Each row of a before or after table is a point. One or more steps were done to the points. Then noise was added and the rows were shuffled. The steps act on how far a point lies along the listed directions, d1 being the first. What was done? A step turns or swaps two directions, mirrors them in a line or flattens them onto one, adds a multiple of one to another, or multiplies one. Angles are multiples of 10 degrees, from the lower direction toward the higher: turns from -170 to 170, lines from 10 to 170 but not 90. Use the fewest steps. Two steps may share a direction if one is a turn and the other turns, adds or multiplies; they go together, in the order done. Otherwise the lowest direction goes first.

Directions:
(1): [50 1]
(2): [-1 50]
Before, 8 rows:
[-5 -35]
[12 -20]
[18 13]
[1 23]
[24 -38]
[-51 37]
[20 -26]
[30 -12]
After (8 x 2):
[-49 74]
[30 -23]
[19 26]
[-4 -69]
[25 -75]
[0 46]
[11 -42]
[21 -51]
Steps: multiply d2 by 2

Directions:
(1): [-13 17 -70 34 -27 -17]
(2): [-15 58 -16 -24 56 -1]
Before (14 x 6):
[-3 -72 4 29 -93 -6]
[-20 12 -28 10 -11 -4]
[-7 -16 50 -28 27 7]
[19 -71 33 28 -49 -22]
[-23 29 -38 35 -7 -21]
[9 10 -43 58 -32 -20]
[3 22 51 -42 66 7]
[20 -27 -16 20 -72 2]
[18 54 -9 -25 40 6]
[-15 87 -31 -19 50 -12]
[2 -59 15 42 -38 -4]
[3 11 58 -39 61 18]
[9 -31 -15 56 -60 -50]
[-30 53 -1 -27 24 17]
After:
[10 9 -37 58 -30 -18]
[-23 30 -42 37 -10 -21]
[6 -63 34 32 -31 1]
[-1 26 37 -35 62 4]
[1 14 47 -34 56 14]
[23 -78 56 17 -41 -17]
[24 -32 1 11 -65 6]
[12 -35 4 48 -53 -45]
[-20 11 -29 11 -12 -5]
[3 -79 31 16 -82 1]
[-33 56 -17 -20 18 13]
[-5 -14 50 -28 25 7]
[15 58 -26 -15 35 2]
[-20 93 -56 -6 40 -18]
Steps: add 0.3 times d2 to d1

Directions:
(1): [37 7 18 3 -35 22 45 -35 -8 -42 -73]
(2): [32 -31 -47 -34 -75 -11 -18 -22 -29 2 34]
Before:
[-15 11 27 19 39 10 17 -6 12 -3 -13]
[-1 -1 -16 -7 8 -14 -23 8 -1 21 27]
[6 11 11 9 7 10 28 3 -2 -11 -29]
[-3 18 19 4 27 5 17 13 -5 -10 -12]
[-7 -1 -10 -1 -3 -11 -1 6 6 -3 19]
[19 -18 -13 1 -24 16 21 -16 0 -22 -20]
[6 6 5 10 -11 3 28 -20 0 -12 -36]
[-43 -18 -13 11 33 -25 -30 22 0 43 55]
[-19 1 5 4 20 -6 -11 13 -1 20 35]
[-4 -10 -11 -11 14 1 -23 16 -2 15 39]
[8 -1 -5 1 -12 -15 -3 -11 -9 -11 10]
[-8 0 -7 -4 -18 -1 0 3 -3 3 7]
After:
[19 -7 -15 -5 -43 -3 20 -29 -12 -11 -22]
[-69 8 26 40 96 -15 -15 40 23 41 27]
[-12 4 -3 5 8 -9 2 9 10 -4 13]
[9 -2 -6 1 -14 -16 -3 -11 -10 -11 11]
[-10 1 -6 -2 -15 0 1 4 -2 3 6]
[32 -30 -32 -12 -54 12 14 -25 -11 -21 -6]
[-32 14 25 18 51 -1 -4 22 11 18 21]
[-12 9 24 17 35 10 16 -8 10 -3 -11]
[16 1 -3 -1 -16 7 23 -4 -11 -10 -18]
[-18 3 9 4 46 6 -16 25 11 14 24]
[-13 11 2 6 35 -10 -16 16 9 20 14]
[0 15 15 2 21 4 16 12 -7 -10 -9]
Steps: add 1 times d1 to d2
